Rows are points. Any point is a mix of the corners, with weights that add up to 1. It lies inside the corners' shape when no weight is negative. Say inside or outside, and name the corners with a negative weight.
In the rows, zero is written as 128.

Corners:
(1): [136 160  52]
(2): [145 117 146]
(3): [120  61 139]
(4): [161  37 120]
Points:
[139 102 140] => inside
[129 115 107] => outside (4)
[124 112 109] => outside (4)
[148  91  94] => inside
[131  83 138] => inside

Corners:
(1): [164 117  93  72 132 126 136 112 155]
(2): [ 78 109 195 190 132 112  71 169  92]
(3): [186 151  65 127 127  79 131  74 182]
(4): [139 114  66 104  90 154 115  95 167]
(5): [165 171 110 103 102 108 157  39 109]
(6): [114 138 165 132 104 134 104 196  95]
(7): [168 175  58 136 125 158 160  88 147]
(8): [128 161  91  97 149  95 184  95 167]
(9): [116 116 157 182 120 121 117 222  58]
(10): [112  98 173 180 105 115 123 171 119]
Points:
[143 136 110 122 111 122 142 114 136] => outside (2)
[164 135  69 121 108 145 136 120 153] => outside (2, 5, 8)
[149 147  99 120 116 122 145 110 131] => outside (2)
[147 137 106 122 119 114 141 116 142] => outside (2)
[127 128 156 168 120 119 116 188  74] => outside (4, 8)

Corners:
(1): [162 100  61 119 160  92 163 146 176  98 169 103  88 168 161 118 113 135]
(2): [104 142 174 154  67 164 195  93  95 126 155  90 101 179 159 171  63 151]
(3): [138 156 166 125 116 125 129 119 164 129  63  83 125  92  46 102  42 178]
(4): [100 104 178 162 139 177  90 140 123 135 109 149  60 120 125 112  89 135]
(5): [125  60 178 128  76  83 163  72  94  68 122  92 162 179 160 111  82 194]
(6): [ 79 198  88 113  93  36 102 175 183  79  58 154 108 128 129  63 190 122]
(7): [ 98 177 128 144 140  41 152 179 111 104  47  83 184  84 188  74 123 162]
(8): [175 120 103 189 111 125 169  61  93  77 163 116  89 111  86 159 145  63]
(9): [184 128 160  85 163 129 108  52 136 150  93 118 119 124 147 149  63 197]
(10): [166 133 153 138 102 153 143 162 114  80 141 135 133 184  80 165 141  96]
(11): [125 161  87  89 150 155 135 120 148  88  71 161 115 129  40 175 175  90]
(12): [171  77  64 152 198 135  87  55 154 177 156 122 143  94  83  87  80 100]
(13): [155  50 144 204  73 138 123 164 148 152 165 143 101 101 116 144 169  88]
(14): [166 163 110 135  83 131 199 153 156 107 188 130 142 186 103 116 138 203]
(15): [147 155  96  95 125 162  86 136  79 144  64 153 123  99 118  89  72 138]
(16): [153 146 166 123 167 140 157 151 100 192 117 133  74  91  78 133 135 122]
(17): [108  93  64 167 155  86  88  40 105  83 103 165  69 118  91 178 134  72]
(18): [123 124 171 182  92 161  98 149 123 134 115  60  91 134  76 111 143 167]
(19): [195 182  99 141 144 114 174 128 161 137  78 123 110 142 147  77  87 155]
Points:
[147 107 120 142 120 120 142 116 130 115 125 126 122 136 148 124 111 119] => outside (3, 14, 16, 17, 18)
[142 126 122 154 113 114 147 123 122 120 126 114 115 128 114 120 116 127] => outside (4, 9, 11)
[140 120 132 146 118 130 132 136 134 128 120 130 105 122 103 131 136 121] => inside
[137 119 133 137 124 113 129 102 125 113 107 118 115 130 121 123 107 139] => outside (14)
[157 124 137 115 127 160 129 136 140 120 100 136  99 143  78 142 117 152] => outside (2, 6, 7, 8, 12)
[171 102 121 156 125 147 155  95 126 129 159 122 102 140  90 161 135 110] => outside (3, 4, 6, 7, 15)
[130 152 144 166 106 115 153 125 123 109 122  97 118 141 103 109 118 148] => outside (1, 9, 11, 13, 15)
[141 111 127 140 122 129 130 110 122 114 131 125 118 136 111 135 125 129] => outside (3, 19)
[174 100  87 130 152 126 128  89 142 132 134 119 104 124 101 123 102 137] => outside (2, 4, 6, 7, 10)

Corners:
(1): [133  99 114 122 120 150 106 134 181 114 126 142 119 144 110 137 112 133
 110 121]
(2): [ 74 102 147 130 108 149 106 123 132 123 127 134 132 137 109 139 162 132
 144 122]
(3): [134 138 123 124 114 144 154 131 146 118 121 145 102 146 123 124 151 124
 112 150]
(4): [ 85 113 135 119 151 126 125 107  95 118 146 134 111 147 166 144 131 100
 119 143]
(5): [116 129 139 118 140 146 126 101 158 134 110 138 131 121 144 128 145 130
 147 119]
(6): [140 140 137 148 109 126 113 136 165 129 123 149 133 129 107 123 125 109
 142 118]
(7): [ 94 129 158 131 141 129 115  87 151 127 110 130 128 126 106 144 122 139
 118  99]
(8): [134 138 126 129 103 145 162  99 110 142 140 138 138 144 155 114 123 130
 145 110]
(9): [133 104 137 117 135 146 131 151 143 202 132  66 121 119 100 166 156 106
 151 117]
(10): [133 104 127 130 126 131 122 137 110 116 118 142 130 118 151 108 114 127
 104 126]
(11): [137 122 124 156  97 135 118 133 133 136 131 112 100  93 111 108 130 159
 136 111]
(12): [118 128 127 170 135 106 120 131 115 124 121 131 141 128 117 104 115 125
 116 111]
(13): [120 127 125 126 135 136 105 130 133 121 141 159 135 143 117 124 140 144
 154 149]
(14): [141 129 137 155 134  72 143 154 129 121 141 102 121 106 132 114 118 111
 135 156]
(15): [110 107 106 119 117 138 212 143 181 120 140 159 119  74 148 123 139 107
 133 249]
(16): [120 138 130 115 128 137 151 144 133 124 159 142 122 147 123 132 135 120
 156 122]
(17): [125 126 123 121 134 153 109 105 112 128 148  88 116 127 116 108 113 109
 141 107]
(18): [114 145 149 146 139 132 107 146 108 133 163  69 131 172 140 125 119 112
 148 104]
(19): [139 129 118 140  87 122 112 114 159 179 179 132 132  58  96 105 150 102
 126 104]
(20): [137 139 112 133  87 150 106 144 145 134 118 137 126 147  96 102 124 148
 134 103]
(21): [113 112 119 119 118 145 118 147 144 120 108 131 129 152 111 181 129 132
  91 124]
Points:
[122 129 130 131 129 129 145 134 130 133 137 125 123 129 137 135 134 123
 126 139] => outside (1, 2, 6, 17, 20)
[116 124 128 129 118 143 128 124 146 134 133 140 125 134 121 132 137 129
 133 126] => outside (10, 14, 17)
[127 128 127 127 122 131 142 128 144 136 148 122 114 122 123 136 134 113
 129 143] => outside (2, 5, 10, 12, 20)
[119 113 132 133 122 132 132 131 141 132 131 125 126 118 127 129 131 125
 122 127] => outside (4, 6, 13, 17, 20)
[122 126 127 129 126 139 119 126 131 128 139 124 125 133 120 122 128 124
 138 126] => inside
[108 117 124 121 127 145 129 128 139 140 148 123 130 134 114 141 131 121
 137 133] => outside (3, 5, 6, 10, 11, 14)
